Each row is a point. Before rounding, the points of a table are all equally far from one centre. They may lie mostly on one side of it. Where is the centre, to within rounding?
In the rows, zero is written as 128.

Points (9 x 3):
[[171 123  89]
 [ 97 128 192]
 [157  76 113]
 [127 180 172]
 [175 168 146]
 [146 177 171]
 [132 152 194]
 [106  74 165]
 [ 71 144 160]]
Centre: [127 127 136]

Points (18 x 12):
[[164 133 103  51 124 109 128 185  86  71 112 186]
 [131 141 117 128 138 184 122 122  90 124  94 105]
 [192 123  58 106 112 105  92 137  54 115  82 122]
 [149 117  87 106 146  69  82 164 113  41 107 121]
 [154 131 100  69 165 110  65 133  89 132  98 124]
 [119 125 120  85  94  77 105 147  54  69  95 138]
 [146 127 136  51 160 128 164 198  98  68 161 116]
 [147 155  79 108 156 157  79 186 131  78  86  89]
 [138 104 101  62  93 146  95 172 131 106  58 109]
 [165 122 123  39 119 139 132 149 113 111  88 156]
 [168 126 113  49 139 145 113 137  60  76  93 143]
 [171 158  89  77  89 158 109 131  99 138 112 105]
 [153 134  97 109 134 150  58 199  92  54  95 113]
 [195 154  92  94 159 134 164 212  42 102 126 108]
 [173 147 117  77 122 136  98 143 111  45 117 127]
 [166 130  85  42 142 136  83 175 124 109 159  79]
 [173 133 132  72 138 119 144 159  46  86 121 170]
 [142 152 103  93  84 127  95 152 116 117  71 153]]
Centre: [138 112  87 101 130 121 130 179  91 107 122 113]

Points (31 x 24):
[[146  99 149 177 104 166 154  85 126 190 176 150 183 162 110 153 140  92
  119  82 162 150 108 154]
 [131 125 159  99 112 138 182 128 116 180 165 111 150 140 113 134  46 101
  141 142 173 162 108 171]
 [173 140 119 175 133 140 111 105 158 122 209  98 155 140 140 123 124 125
  130 169 112 113 100 179]
 [167  48 161 150  87 169 148 103 175 113 120 180 160 112 102 170 173 125
  190 136 159  99  88  69]
 [100  55 135 136 136 119 164 106 111 139 169 120 172 106 106 141 150  97
  166  91 178 182 109 174]
 [187  95 134  85  31 180 151 101 131 141 173 189 141 112 122 193 127 104
  151 120 172 144 138 121]
 [172 114 202 130 155 115 112 103 109 167 176 144 203 130 126 133 113 172
  142  90 153 110  74 108]
 [163 100 153  77 135 168 139 163  88 127 198 113 143 104  93 175  96 167
  143  70 164 123 125 114]
 [203 114 180 131 110 150 118 132 169 129 153 128  87 118 176 131 105 105
  171  94 228 130 118 115]
 [187 109  81 120 150 133 162 109 178 152 159 144 165 104 128 169 100 110
  158 129 165 133  60 139]
 [147 116 167 128 140 102 103 119 156 185 170 154 172 147 158 112 137 153
  120  75 153 104  84  94]
 [223 114 106 164  80 149  82 114 101 122 186 143 129 115 107 197 145  88
  146 130 126 154 144 139]
 [205 131 122 171  66 115 130 120  73 126 162 180 103 119 154 188 112 176
  127 128 193 119 177 121]
 [152  96 182 119 116 166 146 109  96 166 202 180 186  89 152  91 148  95
  164  85 142 133  55 179]
 [106  68 147 132  84 127 187 112 154  70 188 226 153  74 132 133 155 108
  113  91 150  91 118 118]
 [161 147 147 143  75 166 134 147 135 160 198 159 198 141 164 166 123 128
  197 162 166 129 102 148]
 [157 100 120 115 100  97  93 122 120 166 143 155 210 147 102 128 133 107
  115 101 151 188  76 143]
 [131  86 153  98  95  88 173 117  85 144 161 121 148 112  86 156 103 113
   91 136 162 113 122  58]
 [205  55 154 128  67 127 118 128 161 170 145 177 106 124 146 162  97 161
  108 146 107 120 136 170]
 [123  73 139 133  97 164 165  67 123 197 112 122 158 138 126 164 104 143
  185 168 160 108 128 130]
 [168 133 171 131 120 132  96 131 109 109 207 118 154 113 148  98  85  98
  147  37  79 149  85  88]
 [159 144 129 136  92 120 103  94 138 139 211  96 157 115 149  62  93  92
  176 114 133  96 109 130]
 [169  70  92 128  80 159 150  96  65 110 169 143 146  67 137  97 108  94
  249 139  86  99 126 147]
 [140 111 132 141  75 151 115 109 164 197 154 129 136 157  82 176 112  88
  162 120 142 148 117 127]
 [168 150 176 158  83 154 110 111 175 142 170  91 112 100 135 150 132 116
  174  99 203 137 122 126]
 [156 111 176 133 115 156  98 127 114 121 187 194 106  36 112 171 119 102
  151 144 187  95 108 127]
 [107 110 132 136  99  51 164 119 128 114 164  97 187 145 146 169 109 115
  177  67 148 137 128 120]
 [117 141 178 145 117 100 131 108  98 191 186 121 171 101 130 135 105 124
  156 147 170 157 132  91]
 [ 99 126  94 106 105 157 185 152 111 106 125 134 185  78  79 164 167 115
  168 150 192 135 133 170]
 [184 192 169 165 156 146 145  99 106 199 157 169 163 143 168 135 124 109
  108  76 153 155 107 143]
 [175 124 141 111 100 113 151 137 179 130 179 178 154  88 175 155 117  57
  156 122 110  86  57 100]]
Centre: [159 125 148 137 109 140 156 130 100 101 114 162 128 122 132 115 129 127
 154 114 120 128 118 132]

Points (31 x 24):
[[160  92 118 148  91 118 138 182 132 104 136  66 171 113 159 148  98 170
   93 204  93 101 157 132]
 [172  83 100 119  31 122 116 140 166 193 128 117 183 156 136 122  71 140
  114 135 122  39 138 189]
 [104  99  97 172  99 138 115 160  77 168 158 135 154 129 107 104  40 175
  127 159 110  79  85 125]
 [119  86  60 171  75 155 109 140 185 130 118 100 161 114 156 124  68 182
  169 189  82  65 132 169]
 [117 166  68 154  83 180  95 176 150 167  83 126 230  89 130  98 112 177
  104 138 141  70  82 182]
 [202 104 122 144  78 204 117 145 106 155  84 106 148 102 121 125  48 126
  158 149 121  51 129 142]
 [173  98  67 113  89 175 120 162 131  95  74 103 166 118 178 132  81 124
  105 185 162  59 105 151]
 [177 116  68 145  90 159 131 153  99 188 104  56 133  80 196 118 131 155
  166 152 170  81 138 135]
 [155 100  96 111 100 186  75 108 142 163 120 125 148 108 197 179  54 197
  136 162  90  78 103 168]
 [132 110 124 100 110 184 101 125 149 131 119 135 192 107 169 121  46 108
  168 152 124  92  60 122]
 [125 147  96 190 132 177 122 202 117 175 141  97 146 168 114 122  87 143
  147 129 122  83 138 120]
 [ 97  99  81 120 101 206 121 162 159 125  83 154 163  93 150 122  88 189
  145 178 134  64 144 158]
 [153 142  61 128  70 202  87 182 115 122 145 161 151 103 126 170  64 142
  160 163 129  87 114 211]
 [138 167  79 137  93 196  92 173 135 130 133 133 153 148 131 133  28 159
  151 155  73  63 113 155]
 [163 109 116 202  67 188 131 169 159  74 160 187 155 132 126 131  87 167
  108 131 130  59 143 182]
 [112 109  89 125 114 131 128 173 110 115 107 144 181 120 127 133  87 144
  116 245 154 101 156 189]
 [155  91 107 161  99 172  46 151 134 135 138 100 121 102 126 119  82 196
  102 133  81  71  93 131]
 [130 112 110 116  51 186 118 158  99 129 130  95 194 122 152 144  91 112
   84 141  74  51 135 149]
 [160 202 110 168 111 195 106 165 190 179 111 110 152 151 129 153  83 151
  162 157 119  75 117 129]
 [166 179  64 125  53 151  75 156 122 136 179 125 198 104 151 140 107 104
  122 161 128  55 136 130]
 [ 67 131 108  95  87 178 100 131 124 180  88  87 159 123 143 110  89 174
  110 177 102 100 140 175]
 [109 136 124 167  71 192 121 166 178 139 121 116 136 114 172 165  76 127
  127 197 121  56  89 120]
 [131 102  53 133  80 190 123 142 186 159 128  96 141 124 135 113 108 127
  126 167 109  71 178 168]
 [154 154 100 148  68 167  92 170 179 174 101 148 196 177 115 117  98 182
  128 132 151 124 160 173]
 [166 132 135 165  82 175 118 162  82 141  97 115 192  85 150  79  64 121
  126 155 109  92  92  88]
 [137 134  53 163  90 149 130 114 163 105 172 102 143  74 200 153 100 122
  123 159  80 135 136 129]
 [129 121 148 114 120 225 137 146 144 140 137 139 176 109 163 106 110 134
  128 203 161 142 123 160]
 [131 139  95 162  80  99  97 143  92 126 112 161 157  53 134 202  97 179
  135 129 107  26 179 176]
 [161 112  56 119  72 184 132 187 152 160 101  94 161 157 201 143 105 159
  106 140  77  62 104 166]
 [189 134  82 177 125 149  61 131 177 139 112  92 180 150 113 158  93 139
   97 174 107  65 137 152]
 [171 160 143 129  89 136 108 168 111 207 114 140 196 123  97 165  95 165
  121 212  99  83 128 138]]
Centre: [151 146 122 150 105 122 128 133 126 137 122 136 150 112 159 121 119 151
 137 137 119  87 110 182]
